Rows are points. The window is the flat piece filled in between its corners: a triangle in 3 columns, a solid with four corners in 4, and so on. A path goes straight from each point to the next, and from the last back to the first. After which points does the path pass through the window?
(in the rows, 128 means zero)

Window, 3 rows:
[[144  88 142]
 [147 168 148]
 [ 89 169 150]]
Path:
(1): [103 163 135]
(2): [109 180 133]
(3): [111 190 163]
(4): [105 186 184]
(5): [132 200 113]
(6): [131 105 100]
(7): [123 126 168]
(8): [113 173 183]
Through the window after points: 6, 8

Window:
[[155 180 172]
 [106  99 116]
 [126 124 104]]
Path:
(1): [134  86  88]
(2): [198 163 189]
(3): [122 182 153]
(4): [108 153 108]
(5): [140 112 111]
(6): [120  82  85]
(7): [ 76 126 102]
(8): [ 94 180 180]
(9): [193 150 166]
(10): [145  81 132]
(11): [100 120 115]
(12): [ 74 134 122]
Through the window after points: 2, 4, 10

Window (4 x 4):
[[149 113 105 129]
 [120 112 119 154]
 [ 46 180 126  80]
 [142  99 141 130]]
Path:
(1): [114  64 122 118]
(2): [142  93  99 123]
(3): [147 156 126 139]
(4): [ 86 202 159  89]
(5): [  9 137  97  93]
(6): [ 96  90  83 128]
(7): [146 122 121 139]
(8): [133 170 137 146]
Through the window after points: 2, 6, 8

Window (6 x 6):
[[ 79 113 185 117 132 175]
 [ 66 105 128  96 143 175]
 [108 130 149 120 168 149]
 [181  48 157 115 150 126]
 [193 141  94 143  86 118]
 [120 175  76 208  93 164]]
Path:
(1): [150  96 151 109 150 166]
(2): [106 141  97 160 129 247]
(3): [108 147 106 165 103 106]
(4): [ 85 125 143 136 142 146]
(5): [154 111 124 150 146 227]
(6): [173 102 154 108 150 182]
(7): [100  80 124 147 123 108]
(8): [103 114 130 144 135  78]
(9): [123 118 163 109 162 189]
(10): [128 138 126 113 142 190]
(11): [ 87 117 113 186 112 107]
(12): [ 95 123 114 153 118 144]
(13): [142 167  91 159 116 204]
(14): [112 143 126  77 156 213]
(15): [ 74 102 150 125 128 154]
(16): [119  70 142  95 137 101]
Through the window after points: 2, 6, 8, 10, 12, 14

Window (8 x 8):
[[ 87  89  74 152 119 133  48 114]
 [141 126  88 192  99  84 122 143]
 [119 166  78 178 111 164 164 137]
 [ 97  97  49 144 174  88 116 103]
 [107 161 136 159 244  84  79 180]
 [166  70 147 159 149 184  70  95]
 [ 99 144 180 162 115 188 135 106]
 [135 149 180  90 208 158 108 157]]
Path:
(1): [131 162  87 148 166 121  78  78]
(2): [103  91 151 157 177 171 126 177]
(3): [102  94 148 148 102 203 137 157]
(4): [164 152 119 179 168 107  68 108]
(5): [149 184 128 140 171 165 100  91]
(6): [123 109 137 157 153 146 131 141]
(7): [100 113 133 154 148 174 140 174]
(8): [143 159 130 151 133 119  94  79]
(9): [128 159 110 161 137 141 104  76]
(10): [113 103 130 136 134 156 122 158]
(11): [130  77 107 167 147 168 134 162]
(12): [112 172  84 170 108 110 100 108]
(13): [149 155 101 114 189 122  78  53]
(14): [ 94 117 146 156 170 129 110 212]
(15): [129 100 107 152 119 120 119 156]
(16): [132 165 109 173 161 100 111 116]
Through the window after points: 7, 11, 13, 15

Window, 9 rows:
[[141  18  91 211 151 154 152 106  91]
 [111 150  84 123 182 104 157 147 162]
 [131  52 169 107 175 151  68 145 159]
 [162 164  68 133  88 127  98 146 153]
 [192 140 105 113 152 126 150  97 115]
 [185 185 147 154 128 187 146 170 157]
 [173 135 166  83  69 124 125 105 163]
 [ 85 128  99 135 203 180 196 148  54]
 [102  73 124  85 149 167 118  49 147]]
Path:
(1): [136 122 127 181 106 111 111  98  72]
(2): [160 109  79 139 131 148 132 135 147]
(3): [144  95  85 117 125 151 145 145 130]
(4): [141 126 113 149 155 126 117 103 140]
(5): [147 116 154 178 163 109 126  70 117]
(6): [136  75  73  85 148 183 175 164 135]
(7): [155 106  70  89 124 145 170 126 135]
(8): [132 146 105 151 157 134 148 123 117]
(9): [ 94 192 143 151 188  63 121 116 155]
(10): [144  83  84 102 157 163 148 152 149]
(11): [122 102 101  47 135 185 145 148 192]
(12): [150 175 129 151 148 107 121 127 129]
Through the window after points: 1, 3, 9

Window (11 x 11):
[[139 104 110 154 105 246 105 130 152 126 123]
 [ 58 129 114 105 149  88 142 118  66 121 100]
 [123 144  80  94  83 144 124 137  81 132  77]
 [140 122 123  94 144 118 130 134  99 180 104]
 [123  74 151 115  68 182  59 100 130 152 173]
 [ 91 130 136  84 121 152 122 194  68 160  97]
 [102  98 156  88  97  88 178 127 107 104  97]
 [112 155 139 129  78 183  88 121 207 123 141]
 [107 126 124 236  60 137  84 162 156 167 158]
 [ 93  92  83  78 143  86 113 191  95 139  76]
 [173 136 148 144 103 208  60 130 129  91 123]]
Path:
(1): [ 90 100 189 138  89 106 114 174  95 107  37]
(2): [113 109 130  93  88 197  84  81 123 201  52]
(3): [120 118 128 181 107 142 106 187 139 105 179]
(4): [129 132 120 131  63 150 113 175 104 130 186]
(5): [ 98 107 129 140 109 145  88 120 145 149 105]
(6): [104  98 145 116 113 167 115 112 128 159  87]
(7): [135 150 127 127  88 118 126 170 160  81 187]
(8): [137 133 114  94  97 179 101 194  99 102 142]
(9): [128 118 132 144 116 129 102  65 123 161  62]
(10): [ 97 129 141 131  82 161  88 139 116 141  93]
(11): [173  67  64 115 134 161 138 113 139 119 180]
(12): [115 125  93 105 107 128 153 111 124 142 166]
Through the window after points: 4, 8, 12
